Rows are points. Any point is a mix of the corners, with weights that add up to 1. It lies inside the corners' shape when no weight is negative. Is each point inside? If not, which corners have a negative weight?

Corners:
(1): -0.14 +0.35 -0.36
(2): +0.20 +0.36 -0.48
(3): +0.02 +0.32 +0.32
(4): -0.06 -0.94 +0.13
Points:
+0.05 -0.24 -0.15 -> inside
-0.02 -0.40 +0.01 -> inside
+0.09 +0.10 -0.20 -> inside
+0.14 +0.30 -0.27 -> inside
-0.09 +0.27 -0.31 -> inside
+0.00 +0.30 -0.10 -> inside
+0.07 -0.07 +0.27 -> outside (1)
-0.07 +0.10 +0.30 -> outside (2)

Corners:
(1): +0.32 -0.14 -0.16 +0.20 +0.25 -0.53 +0.02 -0.08
(2): +0.36 +0.11 -0.86 -0.18 +0.09 -0.38 +0.20 +0.28
(3): +0.22 -0.43 -0.14 -0.11 -0.10 -0.35 -0.15 +0.15
(4): -0.30 -0.36 +0.50 -0.19 -0.17 +0.38 +0.38 -0.08
(5): -0.04 -0.03 -0.24 -0.17 +0.10 -0.74 -0.09 -0.03
(6): +0.43 +0.16 +0.00 -0.37 +0.37 -0.58 -0.03 +0.28
(7): +0.04 +0.07 -0.40 -0.17 +0.30 +0.02 -0.10 +0.06
(8): -0.01 -0.04 +0.75 +0.00 -0.44 +0.05 -0.05 -0.01
(9): +0.06 +0.00 +0.06 +0.05 +0.32 -0.80 -0.17 +0.49
Points:
+0.05 -0.18 -0.10 -0.07 +0.02 -0.36 -0.01 +0.08 -> outside (6)
+0.13 -0.10 +0.17 +0.01 -0.01 -0.24 +0.03 +0.00 -> inside
+0.22 -0.10 -0.18 -0.04 +0.15 -0.64 -0.17 +0.23 -> outside (4)
+0.12 -0.27 +0.05 -0.29 -0.12 +0.40 +0.12 +0.06 -> outside (1, 5, 9)

Corners:
(1): -0.45 +0.38 -0.02 -0.27 -0.10 -0.71 +0.37 -0.18 -0.16 +0.21 +0.00 +0.59 -0.20 -0.03
(2): -0.32 +0.01 -0.30 -0.55 +0.18 -0.04 +0.43 -0.41 +0.41 +0.18 +0.59 +0.03 +0.09 +0.00
(3): +0.42 +0.52 +0.38 -0.37 +0.71 +0.21 -0.51 -0.08 -0.30 +0.20 -0.63 -0.73 -0.63 +0.07
(4): -0.31 +0.37 -0.37 -0.12 +0.13 -0.12 +0.15 +0.58 +0.50 -0.55 -0.09 -0.40 -0.51 -0.29
(5): -0.31 +0.27 -0.10 -0.21 +0.30 -0.38 +0.29 -0.49 -0.24 -0.36 -0.01 +0.25 +0.32 -0.01
(6): +0.09 +0.39 -0.29 +0.34 -0.13 +0.27 +0.23 +0.60 -0.04 +0.20 -0.04 +0.02 +0.33 -0.54
(7): -0.15 +0.29 +0.22 +0.30 +0.00 -0.25 +0.48 -0.07 -0.21 +0.27 +0.06 -0.07 -0.11 +0.25
(8): -0.26 -0.11 +0.07 +0.21 -0.11 -0.02 -0.30 -0.28 +0.24 -0.24 -0.86 -0.09 -0.17 +0.49
(9): +0.17 +0.24 +0.27 +0.02 +0.22 -0.29 -0.07 -0.10 -0.01 -0.42 -0.43 +0.29 -0.06 +0.80
(10): -0.02 -0.02 +0.27 +0.09 -0.14 +0.37 +0.39 +0.02 -0.16 +0.10 +0.17 +0.20 +0.16 -0.36
(11): +0.11 -0.22 -0.18 +0.08 +0.40 -0.04 +0.73 -0.02 +0.13 +0.37 -0.30 -0.17 -0.27 -0.19
(12): -0.23 -0.04 -0.35 -0.39 +0.07 +0.12 +0.31 +0.30 -0.07 +0.03 -0.15 -0.40 -0.36 +0.02
(13): -0.24 -0.18 +0.16 -0.05 +0.54 -0.12 -0.36 +0.01 +0.07 -0.27 -0.33 -0.11 +0.00 +0.29
(14): -0.22 +0.30 -0.41 +0.33 +0.29 -0.05 +0.10 +0.15 -0.07 -0.50 +0.00 +0.17 -0.39 +0.07
(15): +0.29 -0.48 -0.02 -0.07 -0.48 -0.38 +0.40 -0.42 +0.06 +0.24 +0.58 -0.26 -0.05 +0.11
Points:
-0.18 +0.25 -0.01 +0.13 +0.25 +0.05 +0.06 +0.09 +0.16 -0.05 -0.39 +0.11 -0.20 +0.10 -> outside (5, 12, 15)
+0.03 +0.00 -0.07 -0.04 +0.02 -0.09 +0.21 -0.01 +0.06 +0.10 +0.02 -0.14 -0.20 +0.04 -> outside (5)
-0.17 +0.14 -0.06 +0.00 +0.22 -0.12 +0.08 +0.06 +0.06 -0.18 -0.11 -0.06 -0.18 +0.09 -> inside
-0.10 +0.22 -0.18 +0.05 -0.05 -0.01 +0.22 +0.10 +0.25 -0.03 -0.05 -0.07 -0.21 -0.07 -> outside (5, 12, 13)
-0.09 -0.03 +0.06 -0.15 +0.16 -0.17 +0.12 -0.25 +0.01 -0.05 -0.17 -0.13 -0.24 +0.21 -> outside (6)

Corners:
(1): -0.31 -0.50 -0.13 +0.02 -0.14 +0.17 -0.27 +0.19 +0.23 +0.24 -0.18 +0.36 +0.33 -0.22 +0.03 -0.24 +0.34 -0.17 -0.09 -0.34
(2): +0.38 -0.17 +0.56 +0.02 -0.39 +0.38 -0.10 +0.20 +0.05 +0.41 -0.43 -0.38 +0.10 +0.09 +0.17 +0.04 -0.47 +0.55 +0.12 +0.19
(3): -0.20 -0.13 +0.28 +0.33 -0.38 +0.12 +0.48 +0.38 -0.34 +0.28 -0.46 -0.30 +0.07 -0.67 +0.49 +0.33 -0.35 +0.44 -0.37 +0.40
(4): -0.54 -0.61 -0.18 -0.26 -0.29 +0.00 +0.40 -0.56 +0.02 +0.14 +0.54 +0.32 +0.01 -0.16 -0.04 -0.17 -0.31 +0.27 +0.38 -0.64
(5): -0.20 -0.04 -0.28 -0.47 -0.37 -0.42 -0.34 -0.23 -0.09 -0.16 +0.21 -0.16 -0.34 +0.44 -0.35 -0.13 +0.07 +0.14 -0.18 +0.47
(6): +0.20 +0.18 -0.26 +0.37 -0.27 -0.03 -0.07 -0.27 -0.21 +0.00 -0.32 -0.25 +0.20 -0.03 +0.12 -0.47 +0.02 -0.49 -0.12 +0.39
(7): -0.36 +0.30 -0.16 -0.11 -0.54 +0.44 +0.01 +0.37 +0.08 +0.18 +0.45 +0.16 +0.13 +0.10 -0.54 +0.16 +0.49 +0.03 +0.23 +0.18
(8): +0.10 -0.07 -0.03 -0.77 -0.11 -0.08 -0.28 +0.12 -0.29 -0.02 -0.48 -0.44 +0.24 +0.16 +0.05 -0.20 +0.24 -0.17 +0.46 -0.67
(9): +0.24 -0.41 +0.10 +0.17 -0.49 -0.22 +0.05 -0.08 -0.39 -0.30 +0.20 -0.44 +0.33 -0.19 +0.09 -0.26 +0.52 -0.14 +0.25 -0.05
(10): +0.01 -0.67 -0.44 +0.24 -0.10 -0.21 +0.40 +0.43 +0.29 +0.45 -0.07 -0.34 -0.32 -0.53 +0.37 +0.21 +0.29 -0.59 +0.02 +0.30
(11): -0.06 -0.20 +0.04 -0.19 +0.02 +0.28 -0.04 -0.22 +0.40 -0.19 +0.61 +0.33 -0.26 +0.16 -0.22 +0.02 -0.24 +0.32 +0.25 -0.64
(12): -0.01 -0.38 -0.01 -0.31 -0.43 +0.16 +0.34 +0.11 +0.32 +0.19 +0.34 +0.27 +0.10 -0.37 +0.27 +0.08 +0.22 -0.40 -0.04 +0.42
(13): +0.15 +0.28 -0.09 +0.46 -0.38 -0.26 +0.18 -0.38 +0.04 +0.20 -0.36 +0.08 +0.32 +0.17 -0.06 +0.41 -0.07 +0.43 -0.29 +0.37
(14): -0.01 -0.36 +0.64 -0.21 +0.15 +0.42 +0.19 -0.48 -0.27 +0.24 -0.56 -0.28 -0.21 -0.22 +0.17 -0.07 -0.13 +0.23 +0.48 -0.24
(15): -0.12 -0.14 +0.42 -0.21 -0.16 -0.22 +0.42 +0.18 -0.13 -0.15 -0.04 -0.07 +0.09 +0.40 -0.02 -0.41 -0.10 +0.27 +0.16 -0.34
(16): -0.28 -0.31 -0.62 -0.03 -0.40 -0.06 +0.68 -0.42 +0.39 -0.13 -0.14 -0.28 +0.05 -0.02 +0.55 -0.55 +0.45 -0.14 -0.19 +0.52
(17): +0.30 +0.01 -0.41 -0.36 -0.12 -0.33 -0.09 -0.17 -0.04 +0.03 +0.56 +0.41 -0.45 +0.24 -0.47 -0.34 -0.11 +0.49 +0.03 -0.26
(18): -0.48 -0.16 -0.23 -0.32 +0.16 +0.13 -0.10 +0.12 -0.49 +0.42 +0.13 +0.14 +0.50 +0.20 +0.40 +0.32 +0.11 +0.24 +0.19 -0.09
(19): +0.29 -0.26 -0.14 +0.27 +0.08 +0.36 +0.49 +0.00 -0.29 -0.20 +0.05 -0.15 +0.28 +0.11 -0.41 +0.30 -0.26 +0.36 +0.02 +0.27
(20): +0.04 -0.33 -0.11 -0.03 -0.63 +0.26 +0.44 -0.01 +0.18 +0.23 -0.09 +0.46 -0.25 +0.38 +0.37 +0.25 +0.02 +0.20 -0.17 -0.12
(21): -0.06 +0.03 -0.06 -0.56 -0.25 +0.38 -0.06 -0.43 +0.23 +0.36 +0.49 -0.16 -0.24 +0.26 -0.18 -0.54 +0.18 -0.17 -0.47 -0.14
Points:
-0.45 -0.26 -0.37 -0.01 -0.33 -0.01 +0.41 -0.18 +0.18 -0.09 +0.54 +0.43 +0.10 +0.04 -0.08 -0.08 +0.14 +0.24 -0.27 +0.00 -> outside (2, 6, 8, 10, 14)
-0.07 -0.25 +0.00 +0.07 -0.24 +0.08 +0.21 -0.05 -0.02 +0.12 +0.02 +0.00 +0.05 -0.03 +0.08 -0.02 -0.07 +0.17 +0.05 +0.10 -> outside (8, 21)
+0.05 -0.11 +0.01 -0.07 -0.24 +0.18 +0.13 -0.04 +0.00 +0.10 -0.04 +0.05 +0.10 +0.11 +0.03 -0.04 +0.05 +0.14 -0.02 -0.08 -> outside (4, 5, 10)
+0.25 -0.15 +0.07 +0.14 -0.29 +0.09 +0.33 +0.16 -0.11 +0.09 -0.21 -0.19 +0.10 -0.09 +0.26 +0.10 +0.08 +0.07 +0.16 +0.13 -> outside (1, 4, 5, 21)
+0.02 -0.19 +0.03 -0.01 -0.28 +0.04 +0.25 +0.04 -0.14 +0.15 -0.16 -0.13 +0.18 -0.03 +0.16 -0.11 +0.07 +0.06 +0.03 +0.01 -> outside (5, 11)
-0.05 -0.13 +0.02 -0.11 -0.17 +0.10 +0.01 +0.03 -0.09 +0.14 +0.04 -0.07 +0.11 -0.05 -0.07 -0.03 +0.05 +0.07 +0.09 -0.04 -> outside (16, 20)
+0.20 -0.13 -0.57 +0.32 -0.17 -0.14 +0.04 +0.36 +0.24 -0.23 +0.10 +0.45 +0.49 +0.21 -0.12 -0.05 +0.79 -0.39 +0.14 -0.15 -> outside (2, 3, 4, 5, 14, 21)
-0.06 -0.18 -0.13 -0.17 -0.21 -0.03 +0.06 -0.09 -0.04 +0.03 +0.13 -0.03 -0.05 +0.11 -0.09 -0.04 +0.00 +0.13 +0.01 +0.07 -> inside

Corners:
(1): -0.38 -0.17 +0.15 +0.42 +0.53 -0.08 +0.01 -0.27 -0.29 +0.17 -0.12 -0.19 +0.51 +0.08 +0.17 +0.23 +0.03 +0.41 +0.46 +0.36
(2): -0.23 +0.42 +0.43 -0.32 -0.36 +0.48 +0.10 +0.24 +0.06 +0.14 -0.15 +0.06 -0.12 +0.27 -0.43 -0.23 -0.39 +0.47 +0.11 -0.07
(3): +0.27 +0.32 +0.10 -0.01 -0.12 -0.23 +0.05 -0.50 +0.09 +0.02 +0.14 -0.34 -0.14 -0.05 -0.19 -0.09 -0.55 +0.05 -0.27 +0.19
(4): +0.06 +0.18 -0.07 +0.10 +0.20 +0.25 -0.03 +0.27 -0.07 -0.15 +0.09 +0.10 -0.20 +0.11 -0.41 -0.23 -0.20 +0.07 +0.21 -0.42
(5): +0.34 +0.17 -0.40 +0.58 +0.06 -0.54 -0.25 -0.11 -0.37 +0.40 +0.15 +0.75 -0.33 +0.35 -0.38 +0.09 -0.28 +0.60 -0.11 +0.20
(6): -0.50 +0.12 +0.26 -0.64 +0.36 +0.51 +0.31 +0.10 +0.50 +0.44 +0.46 -0.28 +0.03 -0.39 -0.51 -0.07 -0.02 -0.41 -0.25 -0.30
(7): -0.49 +0.20 +0.39 +0.36 +0.58 -0.13 -0.11 +0.04 -0.44 -0.24 -0.14 +0.26 -0.01 +0.15 +0.13 +0.41 +0.32 -0.11 -0.19 -0.14
(8): +0.50 +0.02 +0.48 -0.06 -0.10 -0.54 -0.16 -0.28 -0.27 -0.03 +0.50 -0.34 +0.00 +0.02 -0.08 -0.29 -0.48 +0.22 +0.14 -0.22
(9): +0.27 +0.36 -0.15 +0.03 -0.24 +0.03 -0.55 +0.30 +0.28 +0.50 -0.17 +0.03 +0.16 -0.01 -0.10 -0.19 +0.08 +0.39 +0.27 -0.34
(10): -0.04 -0.04 +0.00 -0.58 -0.11 +0.16 +0.09 +0.21 +0.35 +0.09 +0.51 -0.20 -0.55 +0.46 -0.32 -0.41 -0.23 -0.40 -0.37 -0.42
(11): -0.49 +0.15 -0.15 +0.53 +0.43 -0.47 +0.12 -0.07 -0.36 -0.42 +0.22 -0.05 -0.38 +0.27 +0.20 +0.40 -0.38 +0.56 +0.19 -0.08
(12): +0.56 +0.26 +0.20 -0.59 -0.29 +0.29 +0.05 -0.19 +0.12 +0.19 +0.73 +0.16 -0.32 +0.07 -0.60 +0.03 -0.39 +0.37 -0.60 +0.51
(13): -0.65 -0.23 -0.12 +0.13 -0.23 +0.49 +0.28 +0.27 +0.16 -0.36 -0.53 -0.12 -0.20 -0.19 -0.26 +0.39 +0.34 -0.40 +0.37 -0.74
(14): -0.83 +0.32 +0.21 -0.33 +0.48 +0.47 +0.00 +0.00 -0.23 -0.05 -0.35 -0.55 -0.24 -0.26 -0.17 +0.19 -0.02 +0.11 +0.10 -0.02
(15): -0.01 +0.09 -0.24 +0.39 +0.10 -0.23 -0.05 -0.33 -0.20 +0.14 +0.18 +0.39 -0.14 +0.16 +0.31 +0.05 +0.15 +0.53 -0.24 -0.58
(16): -0.10 -0.23 -0.08 -0.35 +0.52 -0.20 -0.11 +0.25 +0.22 -0.08 +0.03 +0.35 +0.29 +0.02 -0.01 +0.09 +0.10 +0.06 +0.23 -0.42
(17): +0.37 +0.13 +0.25 -0.43 -0.15 +0.00 -0.21 -0.44 +0.08 -0.58 +0.05 -0.06 +0.12 +0.03 -0.41 +0.15 +0.09 -0.14 +0.52 -0.32
(18): -0.36 +0.13 -0.18 -0.16 +0.32 +0.44 -0.02 +0.42 -0.08 +0.21 -0.22 +0.45 +0.23 +0.10 +0.17 +0.58 +0.37 -0.18 +0.60 -0.69
(19): -0.37 -0.26 +0.17 -0.04 +0.48 +0.26 -0.32 -0.56 +0.18 +0.37 +0.08 +0.30 +0.38 -0.59 -0.31 +0.14 -0.35 -0.03 +0.30 +0.61
(20): -0.18 -0.14 +0.13 -0.13 -0.13 -0.07 +0.24 -0.53 +0.26 +0.00 -0.35 +0.18 -0.39 -0.48 +0.09 +0.20 +0.12 +0.06 +0.37 +0.55
(21): -0.30 +0.00 +0.43 +0.09 +0.40 +0.01 +0.14 -0.78 +0.03 +0.15 -0.17 -0.21 -0.36 -0.18 +0.22 +0.50 -0.38 +0.28 +0.05 +0.46
Points:
-0.08 +0.11 -0.05 +0.21 +0.18 -0.16 -0.07 -0.09 -0.16 +0.09 +0.08 +0.21 -0.14 +0.12 -0.14 +0.14 -0.18 +0.32 +0.07 +0.01 -> inside
-0.23 +0.10 +0.11 -0.09 +0.17 +0.12 +0.04 -0.01 +0.05 +0.08 +0.08 +0.00 -0.08 -0.03 -0.17 +0.07 -0.04 +0.03 +0.00 -0.21 -> inside
+0.03 +0.11 +0.07 -0.01 +0.01 -0.11 +0.04 -0.09 -0.01 +0.02 +0.07 +0.08 -0.15 +0.12 -0.15 +0.18 -0.13 +0.14 +0.07 -0.01 -> outside (4, 14, 15, 19)
-0.16 +0.10 +0.02 +0.04 +0.15 -0.07 +0.02 -0.05 -0.03 +0.14 +0.04 +0.06 -0.14 +0.07 -0.01 +0.10 -0.04 +0.20 -0.05 -0.13 -> outside (4, 17, 19)
-0.07 +0.02 +0.12 -0.12 +0.15 -0.05 -0.02 -0.09 +0.04 +0.04 +0.07 +0.02 -0.03 -0.06 -0.10 +0.04 -0.09 +0.11 +0.15 -0.09 -> inside
-0.22 +0.02 +0.07 +0.00 +0.20 +0.01 +0.06 -0.19 -0.03 -0.06 +0.00 -0.02 -0.13 -0.08 -0.08 +0.19 -0.06 +0.04 +0.08 -0.05 -> outside (2, 9)
+0.13 +0.05 -0.08 -0.17 -0.10 +0.16 -0.03 -0.15 +0.27 +0.25 +0.10 +0.32 -0.17 -0.06 -0.35 +0.04 -0.15 +0.04 +0.00 -0.02 -> outside (1, 7, 8, 11, 14)

Corners:
(1): +0.09 +1.46 +0.11 +0.13 -0.02 +0.01 +0.36 -0.12 +0.14 +0.48 +0.34 -0.37 +0.38 -0.10 +0.21 -0.30 +0.11 +0.12 +0.09 -0.37
(2): -0.17 +0.49 -0.39 +0.80 +0.36 -0.05 +0.19 -0.60 -0.18 +0.10 +0.07 -0.19 +0.01 -0.31 +0.26 -0.46 +0.47 -1.30 +0.19 -0.15
(3): -0.33 -0.34 +0.26 +0.01 +0.43 +0.05 -0.69 +0.17 -0.37 +0.02 +0.17 -0.07 -0.07 -0.02 -0.04 -0.07 +0.04 -0.56 +0.06 +0.04
(4): -0.15 +0.02 -0.53 +1.00 -0.13 +0.33 +0.13 +0.16 +0.35 -0.17 -0.82 +0.45 -0.01 +0.08 +0.15 -0.40 +0.10 -0.22 +0.25 +0.20
(5): -0.07 -0.06 -0.27 -0.19 +0.45 -0.08 -0.08 +0.18 -0.04 +0.03 +0.01 +0.66 +0.44 -0.14 +0.05 +0.01 -0.26 -0.08 +0.28 +0.83
(6): -0.69 -0.53 -0.12 +0.01 -0.58 -0.42 -0.46 +0.07 -0.22 -0.17 -0.11 +0.11 +0.03 -0.28 -0.07 -0.25 +0.50 +0.18 -0.23 +0.05
(7): -0.03 -0.04 -0.10 +0.35 +0.24 -0.42 -0.15 -0.24 -0.25 -0.19 +0.33 -0.08 -0.29 -0.17 +0.02 +0.04 +0.31 +0.26 +0.09 -0.40
(8): -0.28 +0.01 -0.07 +0.23 +0.11 -0.06 -0.03 +0.28 -0.27 -0.05 -0.07 -0.40 -0.31 +0.84 -0.05 +0.43 +0.23 -0.74 -0.20 -0.18
(9): -0.11 -0.24 -0.04 -0.07 +0.26 +0.06 -0.24 +0.25 -0.18 -0.02 -0.43 -0.23 -0.15 +0.25 -0.08 +0.33 +0.34 +0.10 +0.00 -0.32
(10): -0.28 -0.39 +0.04 -0.12 +0.03 -0.31 +0.01 -0.09 -0.27 -0.10 -0.49 +0.18 -0.03 -0.12 +0.13 -0.25 -0.35 +0.18 +0.30 -0.18
(11): -0.07 -0.23 +0.20 -0.16 -0.89 -0.04 +0.15 +0.37 -0.20 +0.20 +0.38 -0.50 -0.33 -0.26 +0.01 +0.40 +0.26 +0.20 +0.21 +0.10
(12): -0.04 -0.30 +0.17 -0.08 +0.01 -0.53 -0.48 +0.36 +0.13 +0.00 +0.00 -0.54 +0.01 -0.06 +0.09 +0.28 -0.04 -0.01 -0.28 +0.23
(13): +0.14 +0.09 -0.35 -0.23 +0.16 +0.22 -0.15 -0.13 +0.17 -0.17 +0.17 +0.06 -0.06 -0.29 +0.19 -0.22 -0.42 +0.01 +0.12 -0.35
(14): -0.01 -0.28 +0.10 +0.01 +0.02 +0.05 +0.04 +0.01 +0.31 +0.09 +0.16 +0.12 +0.56 -0.28 -0.20 -0.37 +0.53 +0.11 +0.31 -0.38
(15): +0.13 -0.23 -0.08 -0.33 +0.39 -0.04 -0.18 +0.15 -0.22 +0.56 +0.17 +0.42 +0.28 -0.01 +0.40 -0.36 -0.18 -0.29 -0.17 +0.45
(16): -0.16 -0.06 +0.03 -0.12 +0.12 -0.05 +0.12 +0.06 +0.09 +0.18 +0.17 -0.04 -0.03 -0.02 -0.21 -0.32 +0.39 +0.27 -0.19 +0.41
(17): +0.07 -0.33 -0.11 -0.19 -0.05 +0.10 +0.12 -0.02 -0.48 -0.30 +0.01 -0.36 -0.33 +0.55 +0.17 -0.32 +0.19 +0.40 +0.01 +0.25
(18): -0.04 +0.78 +0.27 +0.10 +0.20 -0.15 +0.06 -1.06 +0.25 +0.07 +0.11 +0.15 -0.12 -0.14 +0.43 -0.09 +0.25 -0.19 +0.31 -0.36
(19): -0.33 -0.01 +0.03 -0.18 +0.30 +0.05 +0.04 -0.70 +0.34 +0.90 +0.08 -0.38 +0.14 +0.57 +0.17 -0.24 +0.08 +0.39 -0.06 +0.90
(20): -0.18 +0.19 -0.11 +0.00 +0.08 -0.01 +0.10 +0.17 +0.17 -0.05 +0.16 -0.34 -0.29 -0.07 +0.41 -0.01 +0.29 +0.29 +0.04 -0.48
(21): -0.45 -0.39 +0.34 -0.12 +0.18 -0.14 -0.04 +0.02 -0.28 -0.12 +0.04 -0.52 -0.01 +0.04 -0.13 +0.88 +0.06 +0.14 -0.24 -0.08
Points:
-0.02 -0.19 -0.25 +0.09 +0.36 +0.08 +0.07 +0.08 -0.03 +0.11 -0.11 +0.15 +0.03 +0.17 +0.14 -0.21 +0.03 -0.08 +0.02 +0.15 -> outside (1, 3, 6, 11, 12, 18)
-0.13 -0.03 -0.06 +0.13 +0.00 -0.02 -0.02 +0.05 +0.02 +0.09 +0.09 -0.16 +0.03 -0.02 +0.07 -0.29 +0.27 -0.03 +0.06 -0.13 -> outside (5, 9, 18, 21)
-0.26 +0.25 -0.08 +0.13 +0.35 -0.15 -0.01 -0.34 -0.01 +0.01 +0.15 +0.06 +0.13 -0.18 +0.06 -0.20 +0.11 -0.26 +0.16 -0.14 -> outside (4, 9, 11, 12, 15, 17)
-0.10 +0.02 +0.07 -0.06 -0.01 +0.08 -0.03 +0.29 +0.00 +0.04 -0.07 -0.38 +0.03 +0.20 +0.03 +0.20 -0.06 +0.08 +0.10 -0.10 -> outside (2, 6, 7, 15, 16, 18)
-0.01 +0.03 -0.09 -0.06 +0.08 -0.10 -0.10 -0.02 -0.09 -0.04 -0.02 +0.20 -0.06 -0.13 +0.21 -0.24 -0.03 +0.15 +0.12 +0.06 -> outside (2, 8, 14, 19, 21)
-0.11 +0.08 -0.12 +0.03 +0.25 +0.03 -0.02 -0.14 -0.03 +0.04 +0.02 +0.06 +0.04 +0.04 +0.13 -0.21 +0.10 -0.08 +0.08 -0.05 -> outside (11, 12)
